Each row of a before or after table is a point. One or more steps were done to the points. Then noise was added and the rows were shuffled. The steps act on how far a point lies along the listed directions, d1 being the first. Name the steps. A step turns or swaps two directions, mirrors them in a line or flattens them onto one, adds a multiple of one to another, or multiplies one. Angles are multiples of 10 degrees, from the lower direction toward the higher: turns from -170 to 170, lines from 10 to 170 but not 90. Use the fewest steps. Two steps may share a direction if one is a turn and the other turns, adds or multiplies; they go together, in the order done. Otherwise the lowest direction goes first.

Directions:
(1): [ 27 -49]
(2): [49 27]
Before (12 x 2)
[[-20  51]
 [  4  -9]
 [  7 -46]
 [-86 -36]
 [-32 -51]
 [ 35 -31]
 [-66   8]
 [-55 -46]
 [-75  29]
 [  6 -16]
 [ 17 -88]
 [ 52 -21]]
After (12 x 2)
[[-29 -14]
 [-57  50]
 [ 31 -28]
 [ -1 -30]
 [ -7 -14]
 [-36  29]
 [  8 -48]
 [-15 -26]
 [ 25 -36]
 [  9 -18]
 [ 32 -73]
 [-29  43]]
Steps: multiply d2 by 0.4

Directions:
(1): [ 65 -33 -27  12]
(2): [ 21  38 -22 -62]
(3): [-18 -60   9 -46]
Before (11 x 4)
[[  61   -9    8  -40]
 [  33  -12  -24   25]
 [   2   60   10 -101]
 [   4  -77  -23   32]
 [   7  -22   16   -7]
 [  23  -37  -21   36]
 [  -4   -1    4  -91]
 [  24 -119   15  -15]
 [   9   76  -19   -9]
 [  -7  -31   15 -102]
 [ -22   60  -12  -51]]
After (11 x 4)
[[   7  -54   16  -73]
 [  54  -27    9   -7]
 [  36   -6  -24   22]
 [   8  -20    9  -14]
 [  25  -24  -26   34]
 [  19  -61  -43   10]
 [  49 -102    6  -19]
 [ -34   33   -7  -30]
 [  -5   21   25  -58]
 [  -6  -32   15  -57]
 [ -11   62   -3    7]]
Steps: turn d1 and d3 by -10 degrees; multiply d2 by 0.4

Directions:
(1): [-53  44  72  -5  29  21  13 -31]
(2): [ -6 -30  26 -47   7 -25  70  54]
(3): [ 45   1  14   7  70 -67  -6 -27]
(4): [-13 -21   9 -86 -12 -15 -60 -19]
(5): [ 33 -37  78  34 -41  -5 -26  14]
Before (13 x 8)
[[ 30 -92  49  -8 -94   5  20  78]
 [ 43 -26  40  50   8 -30 -17   6]
 [ 18  11  65  22  47 -22   2 -25]
 [ 15 -19  15  73  22 -14  91  60]
 [ 47   9 -60 101  45 -26 -12  -2]
 [  3  28 -86  27  30  18 -20 -29]
 [ 44 -26 -49  27  14 -36 -10   9]
 [  3 -28  31  16  -8 -17  23  23]
 [ 15  19   2  75  43 -13 -22 -32]
 [ 17  36 -17  79  44 -16  59  16]
 [  3   4 -16   9  87 -60 -18 -19]
 [ 70 -23 -17  32  20 -57  35   6]
 [-36  13  12   0   2   1  78  32]]
After (13 x 8)
[[  2 -50  29  -7   9 -29  87  80]
 [ 43 -20   0  89  21 -23  10  13]
 [-36 -46  47 -61 -75  33   2  35]
 [ 74 -39  66  38  20 -51 -16   2]
 [ 54 -48 -39  -2 -33 -29  37  39]
 [-33   0  31 -43  18 -29  57  21]
 [ 39 -40 -38  29  31 -56 -30  17]
 [ 26  -7 -11  36  22 -35  79  58]
 [-11  31 -91  40  27  33  26  -3]
 [ 14 -26 -72  14 -23   0   8  35]
 [ 50 -48  29  47 -22 -23 -11  31]
 [  0 -35  34  -8 -13 -20  10  18]
 [ 32 -17 -75  83   4  -5  43  59]]
Steps: turn d1 and d3 by 50 degrees; add 0.7 times d3 to d5; turn d2 and d4 by 40 degrees

Directions:
(1): [ 34 -39 -44  49   7  40  22 -46   8 -59 -46]
(2): [ 56  -3 -68 -21 -32 -26 -31  36  38  43 -40]
(3): [-12 -86  -3   0  36 -80  21 -25  12  20  12]
(4): [-24 -50  56 -27  21  48 -35  25  52   5 -53]
(5): [ 18  20  12  -4 -17   5  30 -27 105 -11  55]
Before (8 x 11)
[[ -30   31   52  -14   -6   72    2   25   11    7   12]
 [  24   -8  -35   -6  -23   26  -14    5   48  -16  -24]
 [ -29   44   45  -34  -11   32  -11   17   42   -3   27]
 [  -1   60    3   16    4   62  -32   -9  -38  -48   39]
 [  11  -13  -15  -30   -2    6  -27   -3    3  -11  -36]
 [  17 -107  -33   14   29   10   -5  -38   -6  -37  -91]
 [   6  -86  -27   20   42   11   17  -42   66  -41  -44]
 [ -78  -44   78   -2   59  -80   67  -44  -15    1  115]]
After (8 x 11)
[[  -2  -74  -23   36   53   -9  -12  -36  -37  -38   18]
 [ -67   89   84    0    8  106  -13   45 -110  -28    2]
 [ -19  -12   24  -85   -8  -69  -37   49    8   79   12]
 [ -17  -72   19   24   33   64   24  -18   -7  -17  -33]
 [ -57   -5   64  -59   34  -27  -19   38   50   52   41]
 [ -13  -38    1  -21  -12  -28    2  -22   47   -2   23]
 [   8   -8   -9  -34    1  -25  -21   -9   22    2    0]
 [ -36  -47   22   17   28   57    5  -26   26  -53  -23]]
Steps: turn d1 and d3 by 130 degrees; turn d2 and d5 by 50 degrees; add -0.5 times d2 to d4
